Rows are points. Each copy is the shape, with its points in the same order, stretched, turned, moved and blurred by noise. Say if it was mirrored as well.

Shape (6 x 3):
[[-60  39 -25]
 [ -4  -9  -1]
 [ -4  -4  34]
 [ 11  53 -26]
 [-11 -30  46]
 [ -3  -7   8]]
Copy 1, 6 rows:
[[-54  -6 -15]
 [  8 -28   2]
 [ 23 -14  25]
 [  3  17 -49]
 [ 13 -38  46]
 [ 14 -28   2]]
Copy 1 is: only turned
Copy 2:
[[-79 -21  -5]
 [ -1 -19   8]
 [  2  14  18]
 [-46 -46  57]
 [ 23  32   0]
 [  0 -12  11]]
Copy 2 is: mirrored

Shape (12 x 6):
[[ 57  10 -23  39 -10   6]
 [-16 -49   2   0  -5 -50]
 [-28 -23 -24  12  32 -41]
 [ 55   7  31  26  10  21]
 [  0 -42  20   2   1 -47]
 [ -6   8  -7 -39  43  34]
 [  0 -25 -24 -15  18  38]
 [ 22 -47   5  18 -38  29]
 [ 11 -33   4  26  -9 -32]
 [-10  28   3  37  47  20]
 [ 27 -15   0 -35   1 -11]
 [ 17  26  26 -36 -40  25]]
Copy 1:
[[ 50  42 -12  43 -10  10]
 [ 13 -56  -1   9  -2 -39]
 [ -5 -33 -47   9  23 -28]
 [ 37  45  35  20  33  16]
 [ 22 -43  18   2  13 -43]
 [ -9  10 -18 -53  39  38]
 [ 11 -18 -15 -14  19  48]
 [ 31 -25  32  31 -19  38]
 [ 27 -25   5  31   1 -24]
 [-24  37 -22  22  59  12]
 [ 37  -6   4 -35   3  -3]
 [  3  36  44 -40 -30  18]]
Copy 1 is: only turned
Copy 2, 12 rows:
[[ 67 -17   9 -26 -18  -4]
 [-12 -63 -43  32   9  -6]
 [-20 -43 -16   2  23 -37]
 [ 48  -7  33   5   7  37]
 [ -6 -54 -34  46  18   2]
 [-23  11   7 -37  42  32]
 [ -8 -28  -6 -47  20  31]
 [ 24 -50 -10  -9 -31  53]
 [ 16 -52 -14  23  -7  -8]
 [ -8  -1  56 -10  12 -19]
 [ 20 -11 -37  -4  28  24]
 [ 17  36 -16   4 -18  58]]
Copy 2 is: mirrored

Shape (11 x 8):
[[ -2 -11  11 -29   2 -26  -4 -20]
 [-11  10  11 -17 -38  -4  15  17]
 [  3 -11   2 -22  -7   7  39  -4]
 [ -5  12 -78 -35  11 -18  26  -3]
 [ -6 -13   7 104   1  32   3  -6]
 [ -8  42 -17  -9  17  11  21 -10]
 [-15  -3 -40  63   7 -14   6   8]
 [ 20  -6 -35 -22   7  28   1  38]
 [ -4  -5  14  -6  19 -12  28  32]
 [  5 -15   6  -6  -8 -15  40  -8]
 [ 90  44 -11  97  12 -30  18 -16]]
Copy 1, 11 rows:
[[  22  -10   15  -16   -3  -42   -5  -12]
 [  19   30   34   18  -29  -13    1   10]
 [  16   -9   18    8  -13   -1   26   -5]
 [  46  -25  -56   25  -16  -22    4   -6]
 [-105   17  -10   20  -11   22   -7    9]
 [   9   10   -4   57   15  -13   -1  -18]
 [ -61    2  -49   30  -25  -11  -20   18]
 [  32   -5  -17    9    8   33   -8   25]
 [   7  -22   18   18    7  -14    8   40]
 [   2   -4   11    2  -16  -15   31   10]
 [ -81   77  -56    2   57  -31   48   24]]
Copy 1 is: mirrored
Copy 2 (11 x 8):
[[  1  -2   0 -27   0 -19  12 -31]
 [ -3  28  24 -14 -37 -16  15  12]
 [  8  19   7  -6 -15  -3  46  -6]
 [ -7  42 -75 -16   9 -16  35  15]
 [ -5 -14  11 110 -11  11 -19  -4]
 [ -7  60 -15  12  12   1   9  -9]
 [-18   4 -24  58   2 -30  -9  22]
 [-16  11 -15 -16  12  35  17  36]
 [-17  17  30   3  19 -24  27  12]
 [ 25  13   8   1  -4 -23  45  -8]
 [ 86 -12 -21  76  35  -8 -47  19]]
Copy 2 is: only turned
Copy 3, 11 rows:
[[ -7 -30  -5 -28  -3 -23 -11 -26]
 [-24   3 -16 -31 -44  -5 -29 -21]
 [-11 -22 -28 -13 -15  18 -28 -32]
 [-27  13 -84 -15  11 -22  10 -39]
 [-45  -9  47  85 -37  -1 -23 -24]
 [-19  33 -17 -14   9   2  -4 -44]
 [-43   5 -13  53 -17 -40 -21 -27]
 [-17  13 -35   4 -11  11  16  20]
 [  0  -3 -12   0   0  -6 -52  -5]
 [ -4 -29 -28  -2 -21  -2 -37 -40]
 [ 41  30   5  80 -50 -47  12 -72]]
Copy 3 is: mirrored
Copy 4 (11 x 8):
[[  5  -6  25 -30   3 -19  -3 -20]
 [  0   8   6  -7 -39 -19  20  16]
 [ -3 -19  12 -15  -4   5  36  -3]
 [ -4  -6 -81 -40   4  -8   8 -37]
 [-12 -12  -5 112  31   3  -9  -9]
 [  3  40 -25  -4  10  26   9  -6]
 [-10  -5 -49  61  24 -30  -3 -19]
 [ 16 -24 -36 -16  -8  19 -30  19]
 [-13  -2  -1 -10  19 -15   8  25]
 [ -5 -15  13  -4   4 -18  37  -6]
 [101   5 -37  68  54 -33  25  -7]]
Copy 4 is: only turned

Shape, 13 rows:
[[ 13  68   7 -21   8   2  15  13  12]
 [ 14 -11  13 -27  17  53  13 -23 -14]
 [-61  21  18 -17  11 -27   7  19 -15]
 [ 35  30  16  -4   2 -20  23 -43   5]
 [ 18 -28  24  10  15 -21 -10  35 -26]
 [ 35  31  27  -4   3   9   3 -23 -29]
 [ -6 -22  37  13  36  30 -11  18   6]
 [ 38 -42  -4 -32  10 -29  -2  21  15]
 [  4 -27 -20 -17  -8  83 -63  31   5]
 [-89 -13  27 -24  75   8 -16 -44 -26]
 [  8  -2   1  21   2 -27  13 -15   0]
 [ 20 -35  13  -2  -5   4 -97 -17  18]
 [ 36  39 -10  20  45 -26  18  11 -11]]
Copy 1, 13 rows:
[[  7  62  -7 -48 -13  -1  11   8   9]
 [ -5 -11  28 -42   7  28  18 -34  -6]
 [-56  10   2 -22   4 -46  12  27   1]
 [ 41  24  12 -15   8 -25  24 -26  15]
 [  9  -9  29  -3  -6 -13  -4  37 -42]
 [ 15  38  24 -13   8  -5   5 -30 -21]
 [-17 -13  42  -5  15  31   9  36  -1]
 [ 48 -34  12 -39 -21 -19   1  23  -3]
 [-25 -29  -1 -23 -31  72 -58   1   5]
 [-78 -43  24 -29  98 -20   9   0   1]
 [ 12   0  -3  18   4 -27  19   8   4]
 [ 16 -29  38   3   6   8 -75   4  31]
 [ 32  40 -20   4  22  -3  28  34 -20]]
Copy 1 is: only turned
Copy 2, 13 rows:
[[   5   63    0  -47   18   -3   10   25   14]
 [  17  -12   20  -11   33   54    3    6   -6]
 [ -43    5    1  -40   41  -47   16   -8  -10]
 [  43   31    9  -27  -14   -8   20  -23   21]
 [  14  -10   11   17   16  -47  -15   28  -25]
 [  31   36   31  -16   -4   12    4   -8  -19]
 [ -14   -2   24   25   46    3  -29   24    9]
 [  49  -32  -20  -17   13  -43  -20   34    8]
 [ -29  -16  -25    3   19   60  -75   51  -32]
 [ -38  -12   14  -20   98    0   -6  -82   -4]
 [  13    8  -11    6  -12  -30   14  -10    7]
 [   6   -7   -4    1  -15   -4 -101  -15   -9]
 [  42   59  -18    8   22  -36   21   13    1]]
Copy 2 is: only turned

Shape, 18 rows:
[[  9  -8  64   6  14 -24  16 -11   7  13  32  24]
 [ 13 -11 -24 -36  -7   7  18 -32  50 -17 -24 -24]
 [ 22 -23  35  20 -21 -35  33  39 -19  -4  30  17]
 [ 40  32  56   6   5 -32  32  21 -55 -23  33  29]
 [ -6  -2 -30  -4  -7  23 -32 -39  43 -41  16 -11]
 [ 17  14  60   5  15 -30  17  42   8 -18  32  43]
 [ -9  21 -40  23 -12   8  -2  41 -38  34 -29  -8]
 [-47 -18 -12  27  -6 -14 -55 -11  37 -41 -16 -25]
 [ 22 -19 -50  60   6 -10  15 -11  -7  31  -2  -1]
 [-17 -12 -14   2  19  34 -15  -7  45 -10   3  -4]
 [ 28  -2   0  52 -37  -4  -1  21 -27  18  24 -12]
 [-14  -5 -62 -17  39 -24 -32 -10   7 -16   3 -36]
 [ -3 -16  62 -42   5  -9  36 -17 -49   1  51   9]
 [ 49 -29 -12  50  11  20 -18  42 -22  10 -25 -28]
 [-16   8 -43  -4  14   8 -52 -58   5   3  15  -8]
 [ 22  -9  61 -13  -7 -16  19 -28 -19 -12 -25  26]
 [-15  17  52  28  23  -9  43 -16 -19 -30  36  -3]
 [ 22 -29 -21  25  -1   5  31  22 -66   0   5  42]]
Copy 1:
[[ 27  -4 -12 -17 -37  -2  56  -4 -17 -10  66   0]
 [ 14  29 -27 -25  10  -5   0 -54   8  14 -46 -20]
 [  9  -9 -44   4 -43 -22  19  33   2 -30  48  10]
 [ 22  22 -39 -13 -39 -13   9  31 -68 -17  73  43]
 [ 27  27  48 -11 -12   5 -37 -67   9  23 -16 -17]
 [ 58  17 -38 -21 -45   7  27  35 -12  -7  59  23]
 [-46   6  -1 -10  14  -8 -12  59  -6   7 -21  14]
 [ 41  11  73  11  -7 -18 -19 -19  31 -16 -31 -25]
 [-45 -10  -1  26  12   0 -10  24  -5  22   3 -50]
 [ 26  -7  24 -29  -3  14  -6 -36  32  14  -3 -14]
 [-34 -13  11  12 -49   3  -8  32 -21 -18  13  -7]
 [ -3  21  37 -20  16 -58 -27 -13  10  48 -25 -23]
 [ -9  -3 -25 -30 -15 -31  46 -40 -27 -22  73  41]
 [ -4 -59 -15   7 -24  -6 -38  53 -21  -4 -20 -22]
 [ -7  17  76  -1   3 -12  -8 -47 -13  55 -10 -19]
 [ 43  -7 -39  10  -3   7  44  -4 -51 -31  33  28]
 [ 12  23   7 -37 -13  -8  13  -5 -35 -40  70  -4]
 [-39 -26 -56  24  30   0 -16  36  -8  -1  58  22]]
Copy 1 is: only turned
Copy 2:
[[ 12 -17  34  -3   9 -52   2  21   3 -37  19 -35]
 [  8  19 -21 -27 -26  58  12 -13   4 -20  14 -57]
 [ 20  -4   2 -26  20 -55  -1  39 -28 -26  -9   7]
 [ 51   9  17   4  27 -75 -35  19 -50 -25  25 -15]
 [  0  -2 -17  -6 -61  53 -34  -2  21 -23  26  -7]
 [ 31  16  21 -16   7 -84  -6  -7  -2 -41  20   3]
 [ 13  35  12  -7  39  18  10  31 -17  52 -28  31]
 [  5 -23   9   2 -37  43   1  -6  21 -48 -10  52]
 [-57  -4 -26  15  35  12 -18  33  -9  40 -32 -15]
 [  4  14 -14  -6 -22  26  -4  -3  51 -11  20   3]
 [  5   4   1  -6  11 -15 -49  68 -30  22 -31  24]
 [ 24   9 -28  51 -25  21  29   1  22   5 -12 -20]
 [ 61 -39  22  -6   2 -46  12  51 -17 -23  61 -53]
 [ 27  15 -20  -6  48   0 -49  26  21  18 -60  16]
 [ -5 -23  10  41 -44  41 -13   9  19  13  11 -24]
 [ 30 -36  24 -37  22  -1  -5 -21 -25 -33  18 -42]
 [ 13 -15   1  28  25 -30 -21  36 -22 -45  56 -19]
 [ 13 -25 -28 -25  43 -29 -14   6 -18  45  11   7]]
Copy 2 is: mirrored
Copy 3, 18 rows:
[[ 60 -20  32  24   6  42  -5 -46  15 -20   0 -19]
 [-30  -6  23 -13 -11 -26  19  21  23  -4 -55 -19]
 [ 53 -17   5  46   2  14  42 -52  -1  14  46 -47]
 [ 70  25   0  33  23  67  45 -81 -36  -4  32 -46]
 [-31 -10  10   9  45 -27   1  42  19 -28 -29  16]
 [ 64  14  19  48  -1  57  39 -45  21 -12  23 -13]
 [-29 -11 -44  22  -2  25   8  17 -58  45  11  -9]
 [-50 -48 -20  10  19 -24  17   7   8 -37  -6  41]
 [-25 -54 -38  37  35  22  -4  -6  -7  38 -16 -48]
 [-29 -13  13  20   8   8 -20  41  30 -29 -14   4]
 [ 17 -18 -28  65  25  -7   7 -22 -39  21  24 -33]
 [-54  -9 -24 -22  41   1   3 -10  18  20  -4  -1]
 [ 61   0  52 -13   8  24  -6 -45 -27 -22  36 -46]
 [-23   2 -72  53  -2  15  -6 -18 -12  -6  26 -61]
 [-19 -28 -16 -21  64  -3 -28  22  -6  -4 -30  24]
 [ 46 -20   1  -7 -23  31  25 -32 -13 -38 -25 -35]
 [ 16 -19  49  41  24  56  16 -65 -27 -37   9 -17]
 [ 24 -17 -27  17  26  55  32   1 -30  25  47 -80]]
Copy 3 is: mirrored
Copy 4 (18 x 12):
[[  6  12   4  19 -10  29 -10  -6  -4 -35  61  19]
 [ -3 -10  10 -52  40  27  20  -5  25  15  -8  15]
 [  7 -26 -10  27  -7 -20   0 -15 -16 -40  48  26]
 [ 26  26  -6  26 -15 -22  20 -27 -45 -42  54  -3]
 [-16  -9  -2 -24  16  42  17  35   5   5 -12 -32]
 [ 30  13 -25  24 -26  -1 -13   0  -9 -52  44   5]
 [ -4  -3  43  32   2 -35  -7   6  11  29 -15  -2]
 [-54  -8  -6  -6 -20  32  -6  24  43 -19 -30 -37]
 [-12 -24  12  61  52   8  22   9  25   8  17  18]
 [ -2  -4  10  -9  13  31 -18  47  28 -13   3 -14]
 [ -6 -40  26  46   2 -12  14  -5   0   0  37 -15]
 [-39  13 -29 -18  39 -13   7  31  16  30  -5 -12]
 [ -5  21  19 -16 -11  -4   7   2 -66 -16  70  38]
 [  1 -27  56  35  44 -27 -27   0  41 -30   9 -43]
 [-37  16   5   8  23  40   9  30  -6  40   3 -25]
 [ -6  26  36  -3   3  26   0 -34 -10 -43  18  10]
 [ -6  30   0  24 -23   6  41  18  -4 -41  51   1]
 [  8 -12  17  54  31 -28   9   9 -40 -34  10  21]]
Copy 4 is: only turned
